Rows are points. A path goes straight from each point to the next, and from the last back to the first. The post is the endless flat space through its rows: a point in 2 columns, a line in 3, a plane in 4, and so on, so that a path can go around it. How many times does the path go around the post? Going back the other way cancels.

Post, 2 rows:
[[-18 -56 -55]
 [ -3  21   3]]
Path (24 x 3):
[[-45 -57 -60]
 [-61 -39  24]
 [-23  19  -9]
 [-24  33 -80]
 [ 36 -85 -92]
 [ 30 -61  15]
 [-19 -15  30]
 [-78 -15 -42]
 [-61  38  52]
 [-52  27 -29]
 [-26   5 -69]
 [-33  75 -48]
 [-52  -4 -19]
 [-16  -1  45]
 [ -1 -40  34]
 [-47 -31  25]
 [-34  18 -21]
 [-45  -6  11]
 [ 27 -37  53]
 [ 15 -77 -48]
 [  6  16 -65]
 [ 16  16 -33]
 [  2 -68 -91]
 [-18  42 -61]]
Times around: 0

Post:
[[-33  -2 -43 -95  40  68  20 -57  18]
 [  9  20  33  38   7  -1  64  18 -53]
 [  4 -31  -4 -31  20  67  47 -61  31]
 [  4   1  27 -10  46   5 -21  -9  12]
 [-19 -31 -49 -28  15  30  -4 -48  11]
 [ 62  -7  23  -3  -4 -22  -4  60 -13]
 [ 15 -25   5 -57 -22 -43  -2 -20 -34]
 [ 26  12  32  14 -48 -16   0  32  -6]]
Path:
[[ 37  15 -18 -43  48  59  29 -30 -11]
 [ -8   9   2 -29   0  10   4 -23 -49]
 [  2 -43  -7  36  21  35 -16  47 -12]
 [ -7 -37  17 -15   8   2  47   8  13]
 [ 36  -2  13  19  11  -3  52  46  10]
 [ 43   4  -3  -8   2 -34  19 -10 -11]
 [ 30 -18 -15 -78  -6  12   9 -43 -24]
 [ 41 -25   9 -59  35  46  30 -29  -1]
 [  0   1  12  33  10  15  26 -69  -3]
 [ 18  19   4 -27 -35  28  16 -10  35]
 [-27   6 -11  16  72  21  40  -2  -6]
 [-60 -28  26 -35   5 -34 -23 -47 -18]
 [  0 -14  17 -22  35  56  -8 -23 -21]
 [ 15   1  -4 -10 -41  20   1  -3  -3]
 [ 51   9 -29 -36   7  -5  39   3 -47]
 [ 57  -5  37 -86  -7  -4  26  -1  30]
 [ 35 -46  19 -65  36 -10  41  10  20]
 [-45   1  10  58  49  15  24 -12 -33]
 [ 14  11  19 -54  -6  18  11  -3 -55]
 [ 29  33  23  14   8  27 -19  34 -20]
 [ 39  -7  40 -17 -18  46  39  56  -7]
 [ 13 -43  13 -53   1  31 -12  -3  58]
 [ 11 -44  -5 -24 -32 -13  21 -18  45]
 [ 29 -14  -7 -14  47  14  23 -18   8]]
Times around: 0
